Each row of a before or after table is a point. The points were changed in one or more steps. Then noise was added and the rows were shuffled. The steps act on columns, c1 being the first. What was done? A step turns or swaps two columns, mirrors them in a line or flattens them onto one, adds a multiple of one to another, or multiplies or shifts one. Angles are multiples of 10 degrees, from the lower column toward the higher: turns from -170 to 170, lines from 10 to 170 but not 90. Use the fewest steps. Two steps may share a column if one is a turn and the other turns, adds or multiplies; they go together, in the order done. Otherwise the lowest column goes first.

Before (10 x 3):
[[ 2.5 -5.5 -6.8]
 [ 4.3 -4.7  1.4]
 [ 1.1  0.8 -2.0]
 [ 0.6 -3.5  0.2]
 [-2.7  5.0 -0.5]
 [ 3.9 -0.1  0.0]
 [ 1.5 -1.9  8.5]
 [-2.8 -0.8  4.7]
 [-1.0  6.3  1.7]
 [-1.1  0.2  0.1]]
After, 10 rows:
[[-7.0 -4.0  2.5]
 [ 8.2 -0.9  1.4]
 [ 0.2 -2.8  0.7]
 [ 4.7 -0.8 -2.8]
 [ 1.8  4.5 -1.3]
 [-2.1  0.5  1.2]
 [ 0.1  0.2 -1.0]
 [ 1.4 -3.3  4.5]
 [-0.5  3.4 -2.6]
 [ 0.0  0.0  4.0]]
Steps: swap c1 and c3; multiply c2 by 0.7

Before (10 x 8):
[[ 3.7 -2.7 -4.0 -2.1 -3.4 -2.7 -3.1  2.3]
 [ 2.9 -1.8  6.4  3.5 -1.8 -3.1  0.8  0.4]
 [-0.7  1.1  0.5 -5.3  6.8  2.5  5.5 -2.0]
 [ 1.8  1.3  2.1 -3.3  0.8  2.7  3.5 -1.1]
 [-2.5  7.1 -2.6  0.3  0.7  2.5  1.9 -3.3]
 [-2.1  0.3  2.7  0.1  1.4  4.2  0.3 -0.9]
 [ 2.2  1.4 -0.9 -4.7 -5.3 -2.1 -3.2  2.9]
 [ 2.4  0.4 -0.3 -4.0 -0.6 -4.2 -5.0  2.6]
 [-1.4 -1.1 -0.9 -2.1 -6.4 -5.3 -3.1  0.7]
 [ 3.5 -2.5  6.0  0.0 -0.4 -0.4 -0.7 -4.8]]
After:
[[-4.6 -0.9 -5.4 -1.8  0.2 -2.3 -3.8 -3.3]
 [-3.7 -3.0 -5.6  1.9 -1.7 -3.8  1.4 -0.5]
 [-2.4  2.2  4.4 -1.8 -3.3 -4.3 -2.4  4.9]
 [-2.3  5.1  0.5 -0.2 -0.9 -2.5 -3.4  7.6]
 [-2.2  5.8  1.7 -0.2 -5.4 -0.5 -2.9  5.2]
 [ 0.2  4.0 -0.5 -3.8  7.3  2.4  5.2 -6.9]
 [ 1.2 -1.3 -2.9 -2.5  1.7  3.8  0.0 -1.0]
 [ 1.2  3.3  1.2  1.6 -6.5 -4.5 -3.8  3.6]
 [ 2.7  2.1  2.6  3.6  0.6  6.2  0.4 -4.7]
 [-1.8  2.5 -2.3 -2.4  0.4  2.5  3.8 -4.1]]
Steps: turn c1 and c3 by 170 degrees; turn c2 and c6 by 40 degrees; turn c2 and c4 by 60 degrees; multiply c7 by 1.6; turn c7 and c8 by -40 degrees
